Each row is a point. The points of each table are mixes of a few directions, plus a little noise. How many directions does each table use, and how many do they share? Where both have some left over, give the other angles between the two spaces (their principal angles), to ten degrees, smallest first.
(in the rows, 128 means zero)

First (5 x 3):
[[167  90 195]
 [104 151  88]
 [126 130 124]
 [117 138 110]
 [125 131 123]]
Second:
[[109 138 124]
 [127 193 113]
 [144 104 134]
 [131  76 139]]
Directions: first 1, second 2, shared 0; angles 40

First:
[[158  67 169 123  68 144]
 [128 127 129 127 125 128]
 [126 133 125 128 133 127]
 [ 97 188  87 132 187 112]
 [142 101 147 126 102 135]
 [140 104 144 125 105 134]
 [102 175  96 134 175 116]]
Second:
[[100 134 133 134 145 110]
 [ 74 147 130 139 167  95]
 [157 178  75 123 154 148]
 [195 106 125 115  80 169]
 [ 89  98 166 135 122 103]
 [148 117 131 124 111 140]
 [134 116 136 127 116 131]]
Directions: first 1, second 2, shared 1

First (9 x 8):
[[ 99 142 147 137 136  88 139 155]
 [ 87 148 156 141 139  71 144 166]
 [174 105  98 115 116 192 109  85]
 [ 91 146 153 139 138  76 143 164]
 [159 112 107 118 120 171 115  98]
 [157 113 109 119 121 169 116 101]
 [107 139 142 135 133  99 137 148]
 [171 106  99 114 116 188 110  87]
 [107 138 142 135 134  99 137 148]]
Second, 7 rows:
[[111 142 109 151 134 205 129 100]
 [106 168 116 139 140 160  98 108]
 [112 102 127 129 135 106 171 139]
 [132 122 156 102 128 100 125 148]
 [161  92 124 130 110  64 148 147]
 [108 172 140 105 143  79  84 135]
 [165 100 126 141 107 182 140 120]]
Directions: first 1, second 4, shared 0; angles 30

First (9 x 11):
[[ 96 122 111 158 108 135  95  41 127 125 121]
 [165 113 148 131 146 149 135 187 133 116 136]
 [162  86 123  92 131 133 134 209 137 148  98]
 [144 142 116 122 160 112 125 170 152 101  96]
 [ 93 114 128 160 110 135 130  68 110 113 156]
 [132 186 133 148 116 132 115  63 119 155 136]
 [112 149 133 115 120 109 160 124 110 141 154]
 [ 90 130 145 105 122 134 104  89 132 126 158]
 [159 110 112 120 142 115 153 198 134 127  96]]
Second:
[[135 188 143 121 123 131 112 159 112 137 150]
 [135 123 148 144 127 126 106 129 122 120 124]
 [183 121 105 119 137 117 136 106 114 144 130]
 [143 152 151  96 105 148 167 116 107 126 136]
 [143 156  93 182 123 100 177 133  95  89  95]
 [ 93  70 148 126 125 172 116 123 142  87 153]
 [106  80 144 144 128 155 109 126 135  89 142]
 [156 110 127 151 150  66  76 111 148 186  79]
 [ 55 103 118  79 142 119 111 128 200 193 117]
 [124 158 131 143 125 127 123 149 116 116 133]
 [135 146 100 101 123 146 174 127 117 121 149]]
Directions: first 6, second 6, shared 2; angles 40, 50, 60, 80

First, 10 rows:
[[132 116 124 112 126 123 134 106 128 135 124 126]
 [129 127 128 128 129 128 128 128 128 128 128 128]
 [141  88 113  78 121 113 147  57 128 150 115 123]
 [117 163 141 171 134 141 112 188 128 109 139 132]
 [123 140 133 143 130 132 123 150 129 121 133 129]
 [129 125 126 124 127 127 130 123 127 129 128 127]
 [105 198 155 212 140 154  97 249 129  92 148 137]
 [131 119 124 117 126 124 131 114 128 133 126 127]
 [141  91 114  84 122 115 144  65 127 148 117 124]
 [133 114 122 112 127 122 135 104 127 136 124 126]]
Second (10 x 12):
[[120 164 150 149 134 137 121 159 148  99 134 129]
 [112 196 170 168 140 146 115 187 167  73 139 128]
 [116 180 160 159 137 142 117 174 158  86 136 128]
 [142  64  89  90 117 111 141  72  92 180 117 127]
 [129 122 124 125 127 127 129 123 124 132 127 128]
 [132 113 119 120 126 125 132 115 119 141 125 128]
 [127 132 130 130 129 129 127 131 130 125 129 128]
 [128 126 127 127 127 128 128 126 127 130 127 128]
 [131 115 120 121 126 125 131 118 121 138 126 128]
 [143  67  90  92 117 112 140  75  93 178 118 127]]
Directions: first 1, second 1, shared 0; angles 30

First, 8 rows:
[[ 85 131  75 166 181 135 137 125 138 164 166 140 173  28]
 [136 134 150 149 102 128 148 155 131 135 113 106 126  82]
 [ 98 131 115 120 119 140 144 159 132 102 117 144 163 110]
 [153 122 143 126 126 133 111  92 124 153 143 122  66 182]
 [147 119 140  80 123 128 100  99 118  99 121 144  96 248]
 [113 133 123 138 120 142 139 142 129 135 129 129 127 101]
 [161 123 147  94 126  93 113 133 122  86  98 126 158 171]
 [130 131 132 149 128 131 132 125 128 152 136 116 112 100]]
Second:
[[186 119 149 145 151 106  96  61 122 187 156 102  57 162]
 [114 132 149  94  71 146 148 178 125  68  85 139 137 175]
 [110 132 122 122 122 134 139 150 131 109 119 136 149 119]
 [175 120 155 133 132 114 105  81 122 163 139 109  67 172]
 [118 130 107 143 151 125 128 123 132 142 142 130 147  90]
 [121 130 118 136 142 127 127 125 131 137 135 129 140 107]
 [131 127 131 125 123 127 127 129 126 125 124 128 124 136]
 [ 69 137  92 128 131 143 156 180 136  94 120 153 206  62]]
Directions: first 4, second 2, shared 2

First:
[[135 133 152 113 131 110 126 159  87 141 132 135 110 158 133 136 124 131
  117 124]
 [119 118  84 152 130 158 128  76 201 103 116 112 156  86 113 118 128 127
  147 130]
 [115 116  73 157 129 166 130  62 218  96 114 109 162  73 111 113 130 126
  151 132]
 [109 139 176 133  71 123 152 147  65 160 173 170 130  69 179  97 165  91
  102 156]
 [132 135 155 115 124 111 129 158  84 144 136 139 112 149 139 132 131 127
  116 127]
 [128 122 106 135 138 138 124 108 162 115 116 116 136 124 115 130 122 133
  139 124]
 [157 129 135  94 183  97 104 172 102 128  97 107  92 236  95 172  90 163
  130  97]
 [128 132 142 125 121 122 131 141 107 137 136 135 123 129 136 126 132 124
  122 130]]
Second (11 x 20):
[[127 135 160 120 111 113 134 156  80 148 145 146 117 130 148 124 138 118
  112 135]
 [134 122 104 129 149 134 119 114 161 113 110 111 131 144 107 138 114 141
  140 118]
 [103 133 146 149  73 142 152 112 113 142 164 158 149  43 169  90 165  92
  115 158]
 [127 121  96 139 140 144 124  98 177 109 114 112 142 118 111 128 121 134
  143 124]
 [150 122 105 112 179 120 106 135 152 111  93  98 113 200  88 161  94 161
  143 101]
 [117 134 154 132  95 125 142 137  94 146 153 151 130  93 157 110 149 107
  113 144]
 [119 122  99 146 125 150 131  91 176 112 123 120 149  92 122 117 131 125
  140 132]
 [127 137 170 117 107 109 136 164  65 154 150 151 113 132 154 123 141 116
  108 136]
 [148 133 154  99 154  97 116 177  78 141 119 125  96 203 119 155 109 146
  119 111]
 [149 132 147  99 160  99 113 173  88 137 114 120  97 208 113 158 105 150
  123 108]
 [108 116  71 167 115 174 136  51 225  96 122 115 172  45 120 102 139 117
  151 140]]
Directions: first 2, second 2, shared 2
